Each row is a point. Each copy is the shape, with its points in the same order, stretched, turned, moved and blurred by noise. Some copies are also mirrored. Which?

Shape, 7 rows:
[[-2.48  3.04]
 [-1.48 -3.38]
 [-0.99  4.13]
 [ 0.97 -2.64]
 [ 0.05 -0.67]
 [-0.61  0.60]
 [ 1.86 -0.58]]
Copy 1 (7 x 2):
[[ 0.67  3.92]
 [-3.44 -1.07]
 [ 2.89  3.81]
 [-0.88 -1.97]
 [-0.28 -0.24]
 [ 0.30  1.14]
 [ 1.51 -1.11]]
Copy 1 is: only turned
Copy 2, 7 rows:
[[ 1.85 -1.73]
 [-3.81 -1.79]
 [ 2.79  0.13]
 [-3.48  0.51]
 [-1.77 -0.03]
 [-0.51 -0.70]
 [-1.61  1.61]]
Copy 2 is: mirrored

Shape, 8 rows:
[[ 0.38 -1.20 -1.15]
 [-0.40  1.66 -1.59]
 [ 1.57  0.46 -3.73]
 [ 2.63  0.19 -0.95]
 [-2.58 -3.65  0.03]
 [-1.93 -3.53  1.57]
 [-1.78  3.30 -0.34]
 [ 2.72  1.14  1.22]]
Copy 1 (8 x 3):
[[ 0.72  0.84  0.04]
 [-0.13  1.39 -2.48]
 [ 2.45  1.78 -2.57]
 [ 1.62 -1.02 -1.86]
 [-0.79  2.07  3.55]
 [-1.05  0.64  3.61]
 [-2.61  1.09 -3.48]
 [ 0.56 -2.49 -1.54]]
Copy 1 is: mirrored
Copy 2, 8 rows:
[[ 1.48 -0.92 -1.22]
 [ 0.24  1.93 -0.33]
 [ 1.61  2.05 -4.08]
 [ 3.39  1.12 -1.57]
 [-1.25 -4.06 -0.65]
 [-0.72 -4.26  0.81]
 [-1.25  2.63  1.08]
 [ 3.60  1.38  0.95]]
Copy 2 is: only turned

Shape (7 x 3):
[[ 0.81  1.19 -1.41]
 [-6.53 -0.16  0.48]
 [-0.61 -1.59  0.34]
 [ 1.11  1.21 -1.41]
 [ 0.80 -0.22 -2.51]
 [ 0.84 -1.72 -0.75]
 [-0.41 -0.38 -2.07]]
Copy 1:
[[ 0.52  0.37 -1.15]
 [-3.22 -1.47  5.01]
 [ 0.30 -3.11  1.16]
 [ 0.70  0.32 -1.61]
 [-0.08 -1.30 -2.08]
 [ 0.55 -2.91 -0.57]
 [-0.74 -1.37 -0.75]]
Copy 1 is: only turned
Copy 2:
[[ 0.29  0.51 -1.62]
 [-6.25  2.76  2.16]
 [-1.17 -1.70  1.12]
 [ 0.94  0.48 -1.78]
 [-0.24 -1.04 -2.60]
 [-0.17 -2.45 -0.78]
 [-1.27 -0.50 -1.60]]
Copy 2 is: only turned
Copy 3, 7 rows:
[[-0.67  2.25 -0.97]
 [-7.22 -0.80  0.55]
 [-2.18 -0.95 -1.90]
 [-0.43  2.13 -1.14]
 [-1.07  2.11 -3.06]
 [-1.10 -0.15 -3.01]
 [-2.29  1.72 -2.70]]
Copy 3 is: only turned
Copy 4, 7 rows:
[[-0.81 -1.36 -2.43]
 [-5.58  4.34  2.38]
 [ 0.50  1.40  0.38]
 [-0.32 -1.50 -2.39]
 [ 0.21  0.14 -3.11]
 [ 1.68  0.74 -1.16]
 [-0.56  0.95 -2.39]]
Copy 4 is: mirrored

Shape, 7 rows:
[[ 0.10  1.93 -0.91 -3.24]
 [ 0.76 -0.49  1.60  1.80]
 [-4.72 -0.40 -2.40 -4.14]
 [-0.14  1.13 -0.56  2.06]
 [-3.30  1.13 -1.28  1.90]
 [ 0.08 -0.66 -1.58  2.25]
 [ 0.37  2.22 -1.05  2.11]]
Copy 1:
[[-2.74  2.87 -1.24 -0.69]
 [ 0.69 -1.60  2.15 -0.02]
 [-4.18  0.51 -3.14 -4.48]
 [ 1.95 -0.06 -0.32 -0.92]
 [ 1.78 -0.45 -1.17 -3.79]
 [ 1.64 -1.94 -1.69 -0.48]
 [ 2.31  0.95 -0.88 -0.56]]
Copy 1 is: mirrored
Copy 2:
[[ 0.50  1.25 -2.44 -2.15]
 [-1.30 -0.18  2.18  1.07]
 [ 0.23 -4.15 -3.92 -4.25]
 [-0.69 -0.09 -0.79  2.34]
 [-1.75 -2.74 -2.31  1.79]
 [ 1.20 -1.48  0.23  2.47]
 [-0.52  0.88 -1.20  2.92]]
Copy 2 is: only turned
Copy 3, 7 rows:
[[-0.71  1.87 -2.59 -1.38]
 [ 1.48 -0.65  1.13  1.12]
 [-5.31 -1.97 -3.97 -2.13]
 [ 1.26 -0.26 -1.36  1.54]
 [-1.40 -2.63 -2.50  2.17]
 [ 2.42 -2.96 -1.40  0.37]
 [ 2.66  0.04 -2.07  1.44]]
Copy 3 is: only turned

Shape (11 x 6):
[[ 4.71  0.78 -0.51 -1.81 -0.39 -4.67]
 [ 1.99 -1.68 -0.05 -0.78 -2.44  2.38]
 [ 0.45 -1.79  4.60 -0.85 -0.71 -0.73]
 [-0.16 -1.09  0.08  2.36  3.83 -0.97]
 [-1.20 -0.19 -1.29 -0.01 -1.54  1.55]
 [ 0.15 -0.41 -0.22 -0.23  2.17 -0.62]
 [ 5.01  0.75  1.41 -0.52 -0.61  1.39]
 [-1.23 -3.35  0.15  3.08 -2.23 -3.79]
 [-0.49 -1.47  0.09 -0.98 -0.92  0.15]
 [ 1.91  0.92  0.54 -1.35  0.51  2.44]
 [ 0.38  0.18  2.10  2.36  1.30 -2.93]]
Copy 1:
[[ 2.37 -3.71  2.30 -0.98  1.39 -6.10]
 [ 0.58 -2.44  0.21 -1.39 -2.87  1.03]
 [-3.18 -3.34  3.11  0.11 -0.10  0.34]
 [ 2.01 -1.54  2.21  2.19  3.24  0.42]
 [ 0.67 -1.07 -2.23 -0.03 -0.58  0.36]
 [ 1.18 -1.53  0.76 -0.03  2.77 -0.52]
 [ 0.82 -0.70  3.91 -2.01 -1.49 -1.27]
 [-0.19 -5.66 -0.02  4.96 -0.93 -1.33]
 [-0.10 -2.57 -0.77 -0.21 -0.05  0.00]
 [ 0.25  0.31  1.59 -2.49  0.45  0.57]
 [-0.13 -1.85  2.90  3.15  2.03 -2.06]]
Copy 1 is: only turned
Copy 2:
[[ 5.35 -1.95 -1.73 -0.71 -1.39 -3.40]
 [ 1.19 -0.29 -2.67  1.23 -1.28  3.85]
 [ 2.79 -3.01  1.75  0.47  1.53  3.46]
 [ 0.67 -2.91 -1.67  2.79  3.88 -1.09]
 [-1.81  0.13 -2.30  1.58 -1.27  1.57]
 [ 0.14 -1.79 -2.11  0.52  1.68 -0.58]
 [ 4.36  1.57 -1.21  0.52  1.02  1.07]
 [ 0.98 -5.02  0.63  4.78 -2.15  1.02]
 [-0.28 -2.11 -1.82  0.68 -0.35  1.98]
 [ 0.87  1.12 -2.50 -0.19  1.62  0.75]
 [ 2.29 -2.22  1.90  2.18  1.96 -1.48]]
Copy 2 is: only turned
Copy 3:
[[ 3.52 -0.23  1.02  0.21 -3.75 -6.73]
 [ 1.63  0.41 -1.21 -1.55 -3.23  1.00]
 [ 3.96  1.88 -1.18  0.90  0.74 -1.03]
 [ 0.47 -1.11  3.48  1.94  1.04  0.58]
 [-1.13  0.57 -0.63 -1.01 -1.89  0.13]
 [ 0.77 -0.16  2.54 -0.42 -0.71 -0.74]
 [ 4.73  1.03  1.01  0.14 -4.79  0.08]
 [ 0.14 -2.07 -2.73  2.94  0.97 -2.08]
 [ 0.58  0.19 -0.67 -0.88 -0.88 -1.40]
 [ 2.07  1.99  1.73 -1.64 -3.26  0.39]
 [ 1.50  0.17  1.85  3.26  0.05 -1.48]]
Copy 3 is: mirrored

Shape, 10 rows:
[[ 2.60  0.78 -0.02 -0.01 -0.88 -1.23]
 [-1.39 -0.36 -0.25 -2.43  0.15 -1.20]
 [-1.06  0.39  0.35  1.63  0.49 -2.05]
 [-1.76  0.46 -0.24  0.72 -1.04 -0.10]
 [-1.63 -0.49  0.98  1.83 -0.34  1.74]
 [-0.78 -3.18 -0.03 -3.50  1.54 -1.10]
 [ 2.44 -0.34 -0.85  1.15 -3.31 -2.54]
 [ 0.12 -0.64 -5.58 -1.51  1.13 -1.78]
 [-0.43  0.68  1.72 -7.76  0.36 -2.16]
 [ 3.96 -3.04  1.64  1.73  1.10  0.54]]
Copy 1 (10 x 6):
[[ 1.54  1.77  0.08 -0.01 -0.93 -0.17]
 [-1.71 -0.21 -0.39 -0.29  1.53 -1.81]
 [-0.69  0.41  2.67  1.87  0.02 -0.85]
 [-2.38  0.09  1.42  0.88 -0.13  0.62]
 [-1.64 -0.79  3.02  0.40  0.56  2.26]
 [ 0.02 -2.60 -0.83 -0.95  2.63 -2.58]
 [ 1.18  0.67 -0.28  0.68 -4.06 -0.20]
 [-0.61 -0.58 -3.46  4.10  1.43 -1.36]
 [-1.37  1.76 -2.56 -4.51  3.12 -5.06]
 [ 4.91 -1.30  2.14 -0.33  0.12  1.46]]
Copy 1 is: only turned
Copy 2, 10 rows:
[[ 2.43 -0.89 -1.04 -0.24 -0.08  1.34]
 [-2.32 -0.40 -1.69 -0.57  0.26  2.23]
 [-0.80 -0.65 -0.42  2.24 -0.49  0.85]
 [-1.58 -0.02 -0.72  0.44 -0.70 -0.79]
 [-1.68 -0.71  0.74  0.15  0.18 -1.83]
 [-2.77 -2.11 -1.84 -0.87  2.62  3.21]
 [ 3.08 -2.21 -2.74 -0.15 -1.16  0.10]
 [-0.47  1.65 -5.30  1.72  2.08  0.70]
 [-3.19 -0.24 -1.41 -3.52 -0.26  7.24]
 [ 3.17 -3.55  0.71 -0.16  3.29  0.43]]
Copy 2 is: mirrored
Copy 3, 10 rows:
[[ 2.97  1.30 -1.47 -0.97 -0.97 -1.15]
 [-0.03 -1.84 -2.23 -1.33  1.34 -1.42]
 [ 0.40  0.10 -1.00  1.83 -0.94 -2.44]
 [-0.80 -0.91 -1.52  0.06 -1.81 -1.14]
 [-0.90 -1.78  0.43  0.85 -2.38  0.43]
 [ 1.33 -3.88 -1.95 -0.45  3.14 -0.74]
 [ 3.61  0.45 -2.47 -0.64 -3.23 -2.50]
 [ 0.48 -0.70 -6.62  0.55  0.96  0.17]
 [ 0.60 -1.49 -1.62 -5.69  5.43 -3.12]
 [ 5.39 -0.82  1.04  2.01 -0.77  1.49]]
Copy 3 is: only turned
Copy 4, 10 rows:
[[ 1.76  1.03  0.06 -0.48  2.29  0.65]
 [ 0.69 -1.53 -0.09 -2.45 -0.85 -0.80]
 [-1.80 -0.99 -0.21  0.10  1.62 -0.06]
 [-0.83 -0.57 -1.11  0.13 -0.78  0.83]
 [-0.72 -2.24  0.05  1.99 -1.05  1.53]
 [ 2.21 -3.67  0.97 -3.66 -0.47 -0.92]
 [ 0.90  1.40 -0.93 -1.24  3.21  3.25]
 [ 2.24 -2.02 -4.35 -1.83  2.03 -2.08]
 [ 2.60  0.53  2.80 -5.91 -2.25 -2.99]
 [ 2.95 -3.26  1.99  1.45  3.32  2.24]]
Copy 4 is: mirrored

Shape:
[[-1.75  0.40  2.20 -1.56  2.29  0.52 -1.52 -2.59]
 [-1.71 -1.27 -0.89 -0.72  4.71 -0.66  1.19 -1.75]
 [ 0.73 -3.89  3.02  0.55 -0.58 -0.99  0.86 -1.82]
 [ 1.60 -2.38  2.53 -0.19 -1.41  0.04 -1.44  2.15]
 [ 1.00  2.43 -1.28  0.20  0.51 -0.33  0.99  1.56]
 [ 1.36  1.49  2.45  1.23 -1.04 -1.16 -1.19  0.60]
 [-1.23  1.40  1.47  0.20  1.92 -1.08  0.29 -0.94]
 [ 1.71 -1.54 -3.10 -0.93 -1.58 -0.98 -0.33  0.29]
 [ 0.60  0.99  1.01  0.68 -0.80  0.40  3.86  0.81]
 [-2.88  2.55  0.07 -0.13 -0.81 -0.40 -0.54  1.70]
 [ 0.68  2.64  2.84 -9.49 -0.19 -0.61 -1.47 -0.15]
 [ 1.76  1.47  1.29 -1.04 -1.98  1.56 -1.02  0.97]]
Copy 1 (12 x 8):
[[-2.48 -1.52  2.13 -2.76 -0.18 -1.75 -1.74 -0.93]
 [-1.22 -2.07 -1.58 -3.56  0.80 -2.09  0.73 -1.55]
 [ 2.32 -4.59  2.83 -0.04 -0.56 -1.14  0.27  0.33]
 [ 1.73 -1.38  2.35 -0.73 -1.96  1.13 -0.67  2.66]
 [-0.29  3.03 -1.13  0.04 -1.06 -1.18  0.99  0.23]
 [ 0.23  1.19  1.99  1.35 -0.53 -1.22 -1.16  1.72]
 [-1.99 -0.11  0.68 -0.57  0.48 -2.64 -0.11  0.18]
 [ 1.49 -0.73 -1.73  0.01 -3.28  0.63 -0.57 -0.79]
 [ 0.22  1.21  1.67  1.03 -0.89 -1.26  3.86 -0.47]
 [-4.20  1.09 -0.07  0.49 -1.55 -0.28  0.16  1.72]
 [-3.19  1.29  2.75 -5.28 -7.03 -4.07 -1.64 -0.54]
 [ 0.29  2.02  2.53 -0.37 -2.70  0.29 -0.69  0.28]]
Copy 1 is: only turned
Copy 2:
[[-0.67  1.38  1.15  1.79  4.80 -0.18 -0.01 -3.17]
 [-0.22 -2.62 -0.23  2.41  4.54 -1.05  2.12 -0.81]
 [-0.51 -2.16  3.03  0.38 -0.34  0.17 -0.93 -1.59]
 [-0.07  0.72  2.10 -2.05  0.03  0.55 -2.62  1.65]
 [ 2.10  1.68 -1.04  0.86  0.41 -0.10  2.05  2.26]
 [ 0.09  2.82  1.51  1.51 -0.31  0.61 -0.75  0.90]
 [-0.65  1.04  1.21  2.16  2.39 -0.37  1.65 -0.72]
 [ 1.44 -1.10 -2.40 -1.58 -1.23 -1.74 -0.72  1.30]
 [ 2.22  0.96  1.73  0.20 -0.99  0.97  3.45  0.58]
 [-1.57  3.80 -0.90 -0.58  1.18  0.44  2.63  0.92]
 [ 4.63  5.50  3.72 -3.40  6.04 -5.57 -0.79 -2.93]
 [ 2.41  3.46  0.57 -1.01  0.71  0.83 -0.70  0.43]]
Copy 2 is: only turned

Shape (11 x 8):
[[-1.14  2.94 -0.71 -0.46  3.60  2.34  0.46  4.74]
 [-1.56 -2.53 -0.58  2.20  2.99  0.25 -1.26 -1.98]
 [ 0.43  0.44 -1.69  0.59  2.01 -6.16  2.28 -1.84]
 [ 0.20  2.13  0.15 -3.55 -1.93 -0.26  1.39  0.53]
 [-0.94 -1.03  2.10  4.72 -0.14  0.96  0.68 -2.00]
 [-2.14 -1.42 -2.82 -0.50 -0.45  0.86 -1.34  2.64]
 [-1.22  2.66  2.47 -0.55 -2.32 -0.25 -2.99  0.78]
 [ 1.97  0.32  1.05  1.25 -1.96  1.78 -1.35  0.76]
 [-3.45  1.44  0.35 -2.98 -0.48 -1.34 -0.02  5.03]
 [ 0.84  1.77 -1.70 -1.78 -2.13 -0.20  1.52  0.99]
 [-1.12  1.79 -1.62  1.94  0.05  1.73  0.44 -0.01]]
Copy 1, 11 rows:
[[-1.83  4.39 -1.29  1.29  4.05  0.94  4.84  0.58]
 [ 2.12 -1.07 -3.54  2.98  2.17 -1.53 -1.37 -1.48]
 [ 1.89  1.15 -0.17 -1.73  0.85 -6.56  0.70  1.67]
 [-2.00  1.72  2.34 -1.48 -1.38  0.29  2.06  0.73]
 [ 1.51 -0.19 -1.23  4.43  0.35 -0.96 -2.44  2.49]
 [ 0.34  1.32 -3.59  2.46 -1.12  0.06  2.81 -1.87]
 [-1.47  4.49  2.07  2.83 -1.48  0.23 -1.77 -0.76]
 [ 2.17  2.25 -0.24  2.69 -0.71  2.66 -0.18  0.43]
 [-4.01  4.33  0.48  2.05 -0.96 -2.08  4.11 -1.33]
 [-0.14  2.48  0.00 -0.96 -1.54  0.09  2.58  1.17]
 [-0.05  2.13 -3.09  1.19  0.21  0.71  0.09  2.20]]
Copy 1 is: mirrored
Copy 2 (11 x 8):
[[ 0.79  1.40  1.61  1.86  2.91  2.23  0.84  4.82]
 [-0.92 -4.33 -2.14  1.38  2.31  1.36  1.05 -1.53]
 [-2.94  2.03 -4.47  0.68  2.47 -3.77  1.46 -1.02]
 [-0.40  3.53  0.53 -2.02 -1.15 -0.64  0.70  0.44]
 [-0.27 -2.46 -0.39  3.56 -0.84  1.04  2.93 -3.10]
 [ 0.16 -1.40 -0.64 -0.17 -1.21 -0.57 -1.72  3.00]
 [-2.79  2.07  2.37  1.17 -1.78  0.40 -1.65 -0.44]
 [ 1.16  0.75  1.86  2.06 -1.83  0.75 -1.56 -2.12]
 [-2.27  2.17  2.63 -0.73 -0.36 -1.74 -0.10  4.78]
 [ 0.48  3.27 -0.92 -0.49 -1.45 -0.32  0.34  0.88]
 [ 0.11  0.17 -1.92  2.08 -0.15  2.70  0.97  0.62]]
Copy 2 is: only turned

Shape, 13 rows:
[[-1.09 -0.34 -3.69  1.52  1.73  3.60  1.00  0.21 -2.26]
 [-2.01  0.62 -0.31  2.95 -1.55  0.16  1.97 -0.71 -0.27]
 [ 3.45  1.56 -3.59 -1.67 -3.14 -0.39 -0.83 -0.03 -0.32]
 [-1.61  3.48 -2.14 -2.10 -1.03  3.00 -1.03  0.53 -0.71]
 [ 0.30  2.71  2.87  0.96  0.33 -3.02  1.61  2.96 -2.81]
 [ 2.61  2.26  1.48  1.49 -0.25 -3.33 -2.27  1.99 -0.32]
 [-0.03 -0.61  0.70  1.56 -3.09  0.80 -1.15  0.05 -2.55]
 [-1.30  0.58 -1.40 -0.25 -1.52 -1.67 -2.06  0.70  1.01]
 [-0.93 -0.55 -0.75  1.74  0.56  2.06  0.86  2.12 -1.40]
 [ 3.19  5.43 -0.64 -1.33  0.37 -1.57 -0.52 -0.24 -0.85]
 [ 0.52  2.86 -0.80  1.23 -1.19  0.52  0.58  0.79  1.83]
 [ 2.25 -0.75 -0.57 -0.51  1.37 -2.80  0.40 -2.27 -0.82]
 [-0.13  1.58  4.59 -1.50 -0.86  0.49  0.44  2.11 -2.52]]
Copy 1, 13 rows:
[[-2.42  4.97  0.92  0.21  0.85  2.93 -2.50  2.19 -0.21]
 [-2.31  3.01  1.38 -0.21 -0.67 -1.85  0.91 -0.65 -0.90]
 [-0.86  0.16 -0.43  0.60 -4.03  3.46 -2.73 -4.40  3.76]
 [-2.57  1.06  3.02 -3.95 -1.79  1.45 -2.00 -0.23  3.91]
 [-2.00 -3.44  2.22  2.96 -2.92 -3.48 -0.57  0.90 -0.06]
 [ 1.20 -3.72  1.10  2.73 -1.70 -1.49 -0.74 -1.36  3.20]
 [ 1.78  1.71  2.49 -0.46 -2.23 -1.55 -1.68 -0.61  0.29]
 [ 0.69 -0.50 -0.50 -1.98 -0.45 -0.97 -1.13 -1.03  2.70]
 [-1.15  2.63  1.19  0.30 -0.87  0.11 -0.45  2.63 -0.26]
 [-2.95 -3.60  2.24  1.76 -2.13  2.23 -1.85 -3.47  4.26]
 [-2.78  0.79  1.55 -0.22 -2.19  0.26  1.64 -1.63  2.73]
 [ 0.09 -1.91 -1.68  2.23  1.16  2.82 -1.32 -2.42 -1.40]
 [-0.26 -3.19  4.15 -0.97 -3.49 -2.09  0.47  1.22 -0.46]]
Copy 1 is: mirrored
Copy 2 (13 x 9):
[[ 1.11  2.13 -0.54  1.60  2.51 -3.98 -2.47 -0.48 -3.11]
 [-3.45 -0.09  2.88  2.84 -0.54 -0.72 -1.67  1.82 -0.42]
 [ 0.20  1.51 -3.42  0.25 -3.93  0.08 -1.56 -1.26  1.19]
 [ 2.87  4.25  0.60  2.95  1.96  0.89 -0.65 -0.36  0.65]
 [ 2.12 -3.94  2.22  3.71 -1.41  0.18 -1.95  1.64  4.93]
 [ 1.50 -1.97  0.21 -0.71 -3.49  1.98 -2.43  2.58  4.36]
 [ 0.69 -0.39  2.23  2.10 -4.06  1.13 -1.14  2.51 -1.64]
 [-0.89  0.70 -2.02  0.85 -0.89  3.29 -0.64  2.31  0.68]
 [ 1.09  0.78  0.61  2.37  0.41 -2.53 -0.76  2.04 -0.43]
 [ 2.28  0.30  0.13 -0.10 -0.84  0.65 -2.77 -2.39  4.77]
 [-1.45  2.48  1.04  1.24 -0.85 -0.77 -0.87  1.35  3.51]
 [-1.14 -3.19 -1.77 -2.02 -1.49  0.74 -1.04 -2.23 -0.34]
 [ 4.34 -1.46  4.08  3.50 -1.75  1.64  1.72  1.78  3.65]]
Copy 2 is: mirrored

Shape, 14 rows:
[[-1.50  0.94  0.70 -3.98  1.73 -3.31 -2.09  2.12  0.21 -0.26 -0.72]
 [-3.08  4.04  5.65 -3.76  0.07 -0.11  1.94  1.56 -1.66 -1.91  1.36]
 [-2.51  1.50 -0.15 -4.56  0.93  2.12  1.03  0.41 -1.71 -0.19 -0.86]
 [ 1.55 -1.21  0.05 -0.02 -1.14 -0.63 -2.71 -1.00  0.48  1.99 -3.73]
 [ 1.36 -2.36  0.87 -0.86 -2.47 -0.19 -3.36 -1.57  2.24 -2.37 -0.54]
 [ 2.65 -0.50 -2.20 -0.84 -4.23  0.62 -0.22 -0.27  0.46  1.23  3.61]
 [ 1.56  1.27 -1.30 -1.25 -1.65 -2.42  0.32 -3.26  0.24  2.34  0.99]
 [-4.61  2.43  2.54 -1.63  1.51  0.48  1.88  2.33  0.61  0.43  0.03]
 [-0.12 -1.57 -3.42 -0.84 -2.44 -0.23  2.06 -0.01 -1.75  1.02  3.69]
 [-2.32  3.03  0.43 -3.68  2.39 -0.70 -0.51 -0.01  2.28  0.55  0.26]
 [ 3.02 -0.08 -2.69 -1.49 -1.83 -1.83  2.95 -0.58  1.93  0.85 -0.53]
 [ 2.79 -1.71  0.94 -1.91  0.34 -0.39  1.10 -1.44  0.66  2.25  1.63]
 [ 2.79  1.12 -1.60 -0.54 -0.74  0.98 -2.32  2.43  0.73 -0.03 -0.57]
 [ 2.43 -0.37 -2.53  2.14 -0.27  1.61 -1.09  0.18 -1.45 -2.51  1.03]]
Copy 1 (14 x 11):
[[-0.16 -0.58  0.59 -2.45  3.81  2.77 -1.05  2.41  0.76 -1.19 -2.29]
 [ 0.68 -3.87  0.54 -3.13  0.02  3.92 -2.90 -0.06 -0.84 -4.33  3.22]
 [ 3.69 -2.86  1.13 -2.87  0.98  0.29 -2.64 -0.07  1.05 -1.37 -0.02]
 [ 1.85  1.45  1.36  3.36  0.77 -1.23  0.45  2.02  0.42  0.44 -1.63]
 [-0.96  1.32 -0.63  3.89  2.74 -0.16 -2.97  0.27  1.69  2.14  1.17]
 [-2.44  1.13  2.15 -0.47  1.34 -2.20 -3.12  0.16 -1.78  5.54  2.25]
 [-2.23  0.75  4.46 -0.11 -1.51  0.88 -0.67  1.39  0.43  3.13  0.21]
 [ 2.68 -3.16  0.17 -3.92 -0.12  2.37  0.93 -0.48  1.45 -2.35  2.67]
 [-2.31 -0.49  0.92 -4.00 -1.14 -1.63 -4.14  0.94 -0.41  4.34  1.02]
 [ 0.82 -1.96  2.56 -2.91  2.42  3.77  0.77 -1.09  2.28  0.43  0.04]
 [-0.27 -0.34  1.16 -1.17 -1.06  2.77  0.03  2.24 -2.06  4.87  0.15]
 [-1.46 -3.02  3.63  0.91  1.48 -0.30 -0.67 -0.49 -0.70  2.83 -0.02]
 [ 1.23  1.80 -0.81 -0.68  3.22 -0.67 -1.46  0.21 -2.61  0.87 -0.97]
 [-1.32  2.66 -1.78 -1.41 -0.27 -1.40 -3.25 -2.35 -2.35  1.51 -1.19]]
Copy 1 is: mirrored
Copy 2:
[[-2.28 -0.09  2.45 -3.00  0.65 -4.11  0.79  1.89  0.44 -1.80  0.26]
 [ 1.27 -1.24  6.37 -3.54  5.50 -2.54 -0.74  4.04 -1.73  3.18  0.61]
 [-0.87 -3.12  2.18 -1.51  5.32 -0.57  0.63  2.26  0.94  0.74  0.43]
 [-3.74  1.88 -2.76 -0.89 -0.94  3.13 -0.26  2.01 -0.76 -0.97 -0.17]
 [-1.69  4.96 -0.54 -0.69  2.18  2.34 -1.58 -1.73  0.72 -0.97 -0.24]
 [ 2.29  2.64 -1.67  1.25  0.95  2.85 -1.56 -0.26  3.63 -0.06  2.19]
 [ 1.63  1.31 -1.19 -1.70  0.60  1.75  2.96  0.73  1.14  0.86  0.91]
 [-2.08 -0.97  2.97 -0.25  4.19 -3.02  0.40  4.20 -0.78  3.77  2.02]
 [ 1.22  1.11  0.34  2.95  0.47  0.67  1.32 -1.52  2.43  0.35  2.08]
 [-0.60 -0.43  1.01 -2.92  4.44 -3.86  1.26  1.51  0.42  1.60  0.71]
 [ 1.28  1.71 -1.70  3.60  1.44  0.30  1.25  2.17  1.45 -2.58 -0.79]
 [ 1.18  2.74 -0.37  1.38  0.07  0.16 -0.31 -0.33  2.42  2.70 -2.21]
 [ 0.27  0.23 -1.77  0.58  0.36  1.64 -3.49 -0.40  0.54 -3.66  1.33]
 [ 0.91  1.31 -2.22  2.57 -0.58  1.90 -1.68 -4.87 -1.59 -1.67  1.13]]
Copy 2 is: only turned
